Each row of a before or after table is a point. One or more steps were done to the points. Then noise was added and the rows were shuffled. The steps act on columns, c1 being the first. Name the steps. A step turns or swaps two columns, mirrors them in a line or flattens them onto one, adds a multiple of one to another, or multiplies or shifts one. Angles are multiples of 10 degrees, from the lower column toward the higher: turns from -170 to 170, lines from 10 to 170 but not 90. Use the fewest steps. Two steps may share a column if one is a turn and the other turns, adds or multiplies; they go together, in the order done. Otherwise the lowest column goes first.

Before (9 x 2):
[[ 53  25]
 [ 36 -43]
 [-69 -36]
 [ 30  -9]
 [-64 -14]
 [ 25   4]
 [-22 -39]
 [-59 -47]
 [ 51 -23]]
After (9 x 2):
[[-46 -58]
 [-23  50]
 [-36 -68]
 [  2  24]
 [-15 -65]
 [-44  36]
 [-10  31]
 [ 25  53]
 [-38 -23]]
Steps: swap c1 and c2

Before (9 x 4):
[[-47 -48  23 -11]
 [-49   1  34   0]
 [-61   6  20   4]
 [ 50  70 -67 -30]
 [ 28  15 -55 -77]
 [-19  10 -39 -66]
 [-27  -4  29  -7]
 [ 48  30 -40  -3]
 [ 65  75  15 -16]]
After (9 x 4):
[[  41 -105   27  -26]
 [  42  -56   14  -47]
 [ -17  -30  -36   41]
 [  -6    9  -52   71]
 [  25  -62   34  -42]
 [ -46   17   18   51]
 [  40  -47  -20   90]
 [  19  -62   29  -20]
 [  64  -50  -14   41]]
Steps: turn c3 and c4 by 20 degrees; turn c1 and c4 by 140 degrees; shift c2 by -60

Before (11 x 9):
[[  24 -107  -25  -14  -28   -5    4    6   34]
 [  23   17   98  -75   18   26  -47   30  -41]
 [ -42   28   24  -12   50  -32   -3  -28  -38]
 [  61   14   25   34  -67  -72    3   -8    5]
 [  14  -59  -38  -22   32   45  -34  -65   23]
 [ -32   20   19   43  -72   46  -29   12  -29]
 [ -30  -39    5  -26  -70   41   41  -58  -33]
 [ -12   -4   13   26  -22    0  -47  -38   68]
 [ -32  -43   19   50  -16  -79   57  -51   49]
 [ -36    1  -31    7   22   14   41   35   66]
 [   1  -38   72   49  -63   45   44  -15   -5]]
After (11 x 9):
[[ 30  37 -95  42 -21  33  43 -16  -5]
 [ 10 -41  -7 -41  34 -43  -5 -29 -40]
 [ 28  60  47 -23  11  34 -29 -68  20]
 [ 39 -12  27 -22 -15  -8  41  33  63]
 [  7  -2 -27  12 -22  -5 -50 -39  69]
 [ -1  32 -43  -1 -38 -90  59 -50  52]
 [  9 106  24  31  -8 -11   3   4  35]
 [-13  -7 -45  10 115  36 -46  31 -42]
 [-89   9 -47  51 -33 -32   2 -10   3]
 [ 61  29  -2  75   0  14  39 -61 -35]
 [ 43 -30 -48  55 -46  28 -31  11 -28]]
Steps: turn c1 and c2 by 160 degrees; turn c1 and c6 by -30 degrees; turn c4 and c5 by 110 degrees; turn c3 and c5 by 150 degrees

Before (10 x 12):
[[  23    5  -32   30    4  -22   78   67  -21   38   -8    0]
 [ -70  -45   50   27   -2  -41  -32    1   35   37  -35   17]
 [  -2  -13   11   76   34   20  -38   18   36   61  -56   28]
 [  19  -35  -43  -22   38  -17   89   50  -59   15   19   62]
 [  21  -44  -20  -90   37  -11   31   21   32  -36    4   -8]
 [ -18    5   26   10  -31  -27   12   67   18  -31  -28   45]
 [  -9  121   37   32  -45    7  -26  -43  -18  -17   20   56]
 [ -28  119 -107   14    1  -47  -15   60  -47  -34  -52   11]
 [ -12   41   45   57   -5  -56   94   42   -7  -19  -62   57]
 [   4  -16   23   34   -9  -53  -32  -17   37   17   -2   48]]
After (10 x 12):
[[  2 -11 -42  70  33 -45 -34   3  16  61 -77  32]
 [  5 -14 -11  35  -5 -14 -26  -7 -50  13  52  52]
 [ 15 -27 -18 -43  44  60  96  20   1  18  26  44]
 [-14 120  12  47 -47  20 -21 -17   7  -7   7  68]
 [-17   4  16  32 -37  -6  24  24 -25 -33 -10  45]
 [-14  33  -9  70  -4  27  98  19 -46  -4  -9  38]
 [-68 -46  25  58   2 -15 -25   5 -50  43   2  26]
 [ 21   5 -39   9   7  27  66  18 -16  45  13 -15]
 [ 25 -42  30 -82  42 -30  28   6 -23 -36  20  -9]
 [-28 121 -93 -43   8  58  -7  25 -34 -32  -1   8]]
Steps: turn c3 and c4 by 40 degrees; add -1 times c6 to c11; turn c6 and c9 by 110 degrees; turn c7 and c12 by -10 degrees; multiply c8 by 0.4
